Every row gives one point. Two turns around zero, p and q, are shown by what they do to some points. Write where each new point lands after one turn and then the other. Backwards means that the second turn is done in reverse. Each puzzle has new turns, and all numbers are rounded.

Turn p:
[13  7] -> [14 -4]
[  5 -42] -> [-27 -33]
[-18  35] -> [13 37]
Turn q:
[-7 23] -> [-19 -15]
[-28  -5] -> [ 15 -24]
[ 34 -41] -> [25 47]
[ 1 22] -> [-21  -7]
Where do these land?
q, then p: [ 11 -23] -> [25  1]
q, then p backwards: [25 42] -> [-39 -30]
p, then q backwards: [-15  -9] -> [11 14]
p, then q: [-9 28] -> [-29   3]
q, then p: [-12 -39] -> [ 31 -27]

Turn p:
[ 23 -41 -20] -> [ 41 -15 -27]
[-12  23 -12] -> [-28  -4  -4]
[18 14 45] -> [ 5 44 23]
[-29   4 -13] -> [-18 -25   7]
Turn q:
[16 23  0] -> [-27   5  -4]
[-15   1  -7] -> [  4 -15   7]
[-38 -20 -45] -> [ 30 -54  -6]
[ -3 -10  44] -> [13 35 26]
[41  7  8] -> [-21  29 -23]
Where do these land?
q, then p: [ 22 -13  11] -> [-22   7 -15]
q, then p: [-22 -38  -9] -> [ 29  22 -27]
q, then p: [ 27  31 -10] -> [-22 -34  11]
q, then p backwards: [26  1 13] -> [20 21  4]
q, then p: [-54  19  -6] -> [46  6 35]

Turn p:
[-30  11   7  35] -> [31 36 -2 -1]
[ 18 -18  -8 -27] -> [-18 -33   8  -3]
[-16   0 -19  37] -> [39 12 -3 17]
[-21 -17  18  33] -> [ 36  15  -3 -24]
[  6 -21 -20 -69] -> [-43 -43  44   2]
[  9  19   9 -16] -> [-26   7  -5   2]
[34 26 12  7] -> [-20   5 -39   7]
Turn q:
[-43   2  13  26] -> [-11 -26  13 -42]
[17 52 13 -5] -> [38 33 25 -9]
[33  7 17  4] -> [ 35   5 -11  10]
[ -1 -31   0 -19] -> [-21   1 -29   8]
[ -7 -31 -44  -5] -> [-42 -15   2  32]
Where do these land?
p, then q: [-2 21 10  0] -> [-2  6 21 -8]
q, then p backwards: [-24 -33 -25  17] -> [ 32  -6 -10 -38]
p, then q: [-24 -22 -26 -13] -> [ 25 -10 -32 -12]
q, then p backwards: [-20   8  46  -2] -> [  0 -21  43  17]
p, then q: [ 29  15 -32  14] -> [ -2 -41  16  18]
q, then p: [ 27 -36 -14   2] -> [44 -9 -6 14]
p, then q backwards: [ 13  47  41 -18] -> [-30 -18  -3 -56]

Turn p:
[-16  22  -2 -19   3  13] -> [ 13  -2 -20  -9  -8 -24]
[  9  29 -10  -8  17 -27] -> [ 27 -21 -18  22  -4  10]
[-40  28  28  26 -16 -25] -> [ 34   0   0 -10  58 -12]
[-36 -23  18  38  43 -18] -> [-19 -53  24 -10  44  -5]
[ 43   3   5 -22 -17  45] -> [-30  43 -30   6 -32   1]
[  0 -23  13  43  15 -19] -> [-20 -19  27  11  36  17]
[-12   4 -21 -27 -19  54] -> [ -8  29  -6 -16 -38 -44]
[ 11 -27  -1 -24  -1 -19] -> [  1  -6   8 -17 -20  32]
[ 41 -13 -31  -6 -24  -5] -> [  1  26  17  24 -35  26]
Turn q:
[  5 -18 -55  -2   8  36] -> [ 44   8  21 -31  35   8]
[ -1 -14  10  44  -2  12] -> [  3 -27 -24 -16  -2  28]
[ -6  20   2 -35  16  30] -> [  7  47  -9  -7   5 -20]
[ 31  36  24  26 -35   5] -> [-17   4 -30  43  10  40]
[ -8 -18  -6 -28  35 -55] -> [-16  -7  52  -8 -39 -30]
[-28 -10  -2  18  -3 -38] -> [-29 -38  13  -9  -3 -10]
[  7   4  26 -24 -19  10] -> [  7  13 -21  28  -5 -16]
Where do these land?
q, then p: [ 20 -18 -51 -72  26 -21] -> [  7  12 -56   3  57  55]
q, then p: [-12 -43  10  17  24   8] -> [  4  24   7 -18 -37  27]
q, then p backwards: [  5 -17 -29  14  17   8] -> [-21 -18   5  -9 -11 -27]
p, then q: [-12 -12   6  30   6 -22] -> [  7   3 -13 -20 -33   0]
p, then q backwards: [-23  33  14   2 -19  12] -> [-19  -2  -4 -26  -9  34]
q, then p: [12 28 27 10 -2  6] -> [  8   8  11  13  -1 -37]
p, then q backwards: [  9  30  23  -1 -53   8] -> [ 10  29  -2 -27   7  52]
